Each row of a before or after table is a point. One or more steps were done to the points. Then noise was added and the rows were shuffled. The steps act on how far a point lies along the listed directions, d1 being the first. What was done? A step turns or swaps two directions, mirrors them in a line or flattens them onto one, adds a multiple of one to another, or multiplies one. Angles are multiples of 10 degrees, from the lower direction toward the higher: turns from -170 to 170, lines from 10 to 170 but not 90. Use the fewest steps. Two steps may share a direction if one is a turn and the other turns, adds or multiplies; they go together, in the order done. Otherwise the lowest direction goes first.
In the rows, 128 means zero.

Directions:
(1): [172 138]
(2): [138  84]
Before (9 x 2):
[[107 105]
 [ 84 113]
 [ 87 149]
 [ 88 105]
 [123 208]
 [ 85 120]
 [ 98 108]
 [103 127]
 [110 104]]
After (9 x 2):
[[ 97 136]
 [198 174]
 [ 94 145]
 [ 96 133]
 [116 153]
 [ 91 162]
 [ 89 151]
 [126 170]
 [100 163]]
Steps: turn d1 and d2 by 60 degrees

Directions:
(1): [ 79 123 168 157 127 164]
(2): [124 121 132  62 124 170]
(3): [126 104  70 151 142 168]
Before (12 x 6):
[[118 147 158 147 135 120]
 [152 131  54 142 146 141]
 [ 87 157 168 158 133 117]
 [137 133 107  54 119 137]
 [156 130  82 147 157 142]
 [134 148 146 140 119 106]
 [156 158 112 144 128  76]
 [130 129 140 158 146  99]
 [ 96 134 159 124 121 125]
 [147 117  71  72 141 176]
 [140 103  56 157 138 128]
 [127 101  88 128 131 211]]
After (12 x 6):
[[ 88 119 132 138 132 149]
 [110 131 141 159 140 143]
 [164 133  88  47 131 141]
 [176 145  65 114 136 106]
 [128 127 143 163 147 106]
 [131 148 160  42 108 113]
 [169 119  57 130 137  94]
 [136 181 177 137 113  55]
 [ 81 139 125 182 145 153]
 [176 139  86 133 145 114]
 [121 148 169 142 119 108]
 [164  92  17 119 140 206]]
Steps: turn d1 and d3 by 50 degrees; multiply d3 by 2

Directions:
(1): [ 78 120 129 111 110 140 190  70 152 126 142]
(2): [147 150  66 167  75 122 126 127 162  98 141]
(3): [104 121 171 144  94 109  75  88 102  83 136]
(4): [131 148  67  80 153 135 106  88  85 112 121]
(5): [124 179 140 137 154  96 110  96 177 143  74]
Before (13 x 11):
[[117  81  97 138  90 182 170 179 120 134 163]
 [ 87  95 222 148 100 120 109 138 116 132 164]
 [137  85 185 153 105 142  98 182  86 106 157]
 [ 87 126 108  67 102 143 121  55  78  88 143]
 [118 121 121 144 104 127 140  68 139  88 122]
 [149 118 176 100 197 133 109 168 136 166  98]
 [110 129 183  88 172 166 171 104 127 200 107]
 [111 135  88  97 108 125  89  67  95  86 139]
 [126 127 186 134 113  96 109  80 132 120 123]
 [141 128 152 153 116 132  87 170 146 128 123]
 [124 149  83 112 121 159 151  94 136 137 137]
 [158 184  79 113 128  91  29 108 110  81 110]
 [122 123 159  81 178 119  67  90  56 133  99]]
After (13 x 11):
[[ 92 122 118  94 108 127 108  59 101  94 143]
 [ 80 129 129  58 123 140 127  51  82 103 132]
 [139 165 134  95 181 157 156 112 147 203  87]
 [130  88 213 138 136 139 104 176  91 129 136]
 [126 117 121 134 115 126 120  73 116  85 122]
 [151 136 155 118 184 128 132 163 180 172  91]
 [112 154 126 132  88  99  90  89 147  84 136]
 [121  75 111 120 114 183 147 183  87 138 159]
 [103 138 172  94 175 113 115  76 121 156  83]
 [134 124 159 156 112 134  94 166 148 129 125]
 [106 119 214 129 142 111  82 143 106 148 133]
 [137 139 174 131 127  92  98  82 132 123 111]
 [126 142  82 113 114 162 146  96 124 129 148]]
Steps: flatten d1 and d4 onto the line at 50 degrees; turn d2 and d3 by 20 degrees; turn d2 and d5 by -30 degrees
